Each wall is flat, endless, passes through zero and stands at right angles to its row. A trip goes straight from one point to another. Which walls does it cross, in order?

Walls:
(1): [-86   1]
(2): [-33 -64]
(3): [ 13 -54]
(4): [-95  34]
(5): [20 42]
(6): [ 21 -32]
(7): [  8 -17]
(8): [69 16]
(9): [11  8]
Trips:
[  4 -52] to [-51  30] -> 1, 4, 6, 7, 3, 5, 2
[  4 -44] to [ 13 -29] -> 8

Walls:
(1): [-20 -66 -50 -10]
(2): [-35  29  -5   2]
(3): [-10  42  13 -60]
(4): [ 35 -28   9 -47]
(5): [-48  -2  41  47]
(6): [ 66 -13  22 -33]
(7): [ 43 -90 -19 -31]
(8): [-33  24  48 -25]
Trips:
[-37  -1  58 -25] to [ -8 -20  23 -57] -> 6, 7, 2, 1, 5
[-23  -3  29 -14] to [14 -1 51 11] -> 6, 2, 3
[ 28   4   7 -37] to [ 48  24   1 -33] -> 8
[-17 -32 -26  33] to [ 14 -77  21  17] -> 4, 6

Walls:
(1): [ 15  -2  31  29 -43 -22  -3  22]
(2): [  6 -40  30   9 -21  -7 -22   8]
(3): [-17 -39 -63  -7  31  42   9  -1]
(4): [-41  13   4 -26 -25 -61 -11  34]
(5): [  1   6  18  -3  14  -8  23 -29]
(6): [-29  32  15  26   6 -15  27   5]
(7): [-27   7 -12  -6  38  -8  25  63]
(8): [  3  22 -58  -7  26 -28 -10   3]
Trips:
[ 42 -48 -18 -38  15 -19  11 -81] to [-10   3 -37 -40  37 -41  27 -30] -> 2, 4, 7, 6
[ 29 -40 -52   4  41  26  13  51] to [-74 -35 -13   2 -10  34   0 -14] -> 2, 8, 6, 4
[ 17  25   3   7   8  17 -44 -44] to [ 18  23  67 -16 -35  72  24   4] -> 8, 2, 1, 6
[ 12 -21 -64  -9  -2  20   3 -15] to [-17 -59 -45  26 -22 -11   1 -95] -> 5, 2
[  9 -36  73  33  -6  34 -13  19] to [ -4 -41  12 -42  -3   1  55 -30] -> 5, 3, 1
[-11  10 -35  13   6 -26 -31  13] to [-22  51  18 -12   7  -4 -26  33] -> 3, 1

Walls:
(1): [-20  -8 -16  62 -11   2 -11   9 -18   4  -9  70]
(2): [-65   1 -14  85 -27 -23  -5  -5 -55  21 -80  39]
(3): [-27 -32  14 -25 -42  56  -3 -88  52 -22 -54  25]
(4): [ -6  61   3  58 -11 -64  25 -25  15 -42 -32 -73]
(5): [-53   3 -50 -38  36 -51  25  44 -32  47 -45  -3]
(6): [-17 -23 -14  16 -22  14   5  30 -55  11  -6 -24]
(7): [-44  13 -35 -52 -40  35  18  13 -60  -1 -33 -44]
(8): [ 48  38  22 -46  46  21  11 -37  32   9  29  40]
(9): [ 26 -43  46   7  56  48 -39 -23  -5  48 -51 -27]
(10): [-23  72  14 -12  51 -19  40 -43  -3  18  24 -11]
(11): [ 85  39  47 -24  25 -17  19  75  50  -1   1  47]
Trips:
[  1  -8 -20  69 -30 -52  36 -83 -34 -33 -30  12] to [-12  49 -22  -1 -66 -10  35 -53  28  -5 -13  -3] -> 6, 7, 1, 8
[-16  44  60 -44  72   9  49 -16 -25  40  21  14] to [ 70 -32 -65 -42  75 -22  45 -45  -3  -6 -29 -58] -> 7, 4, 11
[-19  -3  53 -17  38   6 -26 -13  -3 -20  23  57] to [  2  -9  26 -25 -34 -21  67   9  69 -14   2  25] -> 9, 1, 4

Walls:
(1): [ 36   9 -24 -18  -2  23   0   4  13  49  31  20  -9   2 -20   3 -13  19]
(2): [ 29  -7 -11  58  30  -8   6 -18  -9  11   4 -17  23 -29 -40 -53 -15  43]
(3): [-21  -1  28  31 -28 -32 -32  27  11 -10 -14  40  11 -55 -20 -31  31 -15]
(4): [ 15  -6   3  14 -36  12   8   3  10  17  12 -49  31  12 -39 -10 -71  12]
(5): [-26  44  41  29 -57  15 -28  -6  -7   5 -59   7  52 -57  -7 -32 -45 -13]
(6): [-71  21 -34  15 -26  18 -13  -1   9  74 -81  30 -19  42  12  36  17   9]
(7): [ 19  21 -17  21   8  33 -15  10 -24  -1  -1  25 -50  10 -47  30 -10  -1]
(8): [-12  11 -22 -43  52 -28  -7 -77  12   4  -3   7 -27  50 -13 -45 -51  -8]
(9): [-16  35  -6 -51 -30  21  46 -47  13 -37 -39 -17 -19  -3 -19 -45  -3   8]
(10): [  6  68  10 -23  48 -35   3 -35  -4  -5 -10 -36  11  16  42  58 -16  27]
(11): [-62 -38  22  22  27  47 -39  46 -27   5   5   5 -20 -36 -40 -43 -13 -66]
Trips:
[ 36 -17 -59  -1  -8 -57 -52  -2 -33   2 -19 -15   0  50  18  21  33 -20] to [-23  -1 -23  31 -11  34  -6 -52  15  -2  26 -18  40  13  38   5 -29 -46] -> 7, 4, 5, 11
[-18  30 -16 -26  19  59 -12  10  21  23   0   1  27 -19  38  95 -24   7] to [ 38  22 -22 -13   0 -26 -43  22  -3  -9  22 -15  44 -67 -33  32 -48  48] -> 4, 6, 2, 3
[-27 -25  29  -7 -70  -3  28  -8 -53  13  26  12  17   1  35 -26 -27 -11] to [ -8  12  -5  44  -1  -9 -16  17 -31  -5   3 -19  14 -12 -11  26  41   6] -> 9, 6, 2, 4, 7, 10
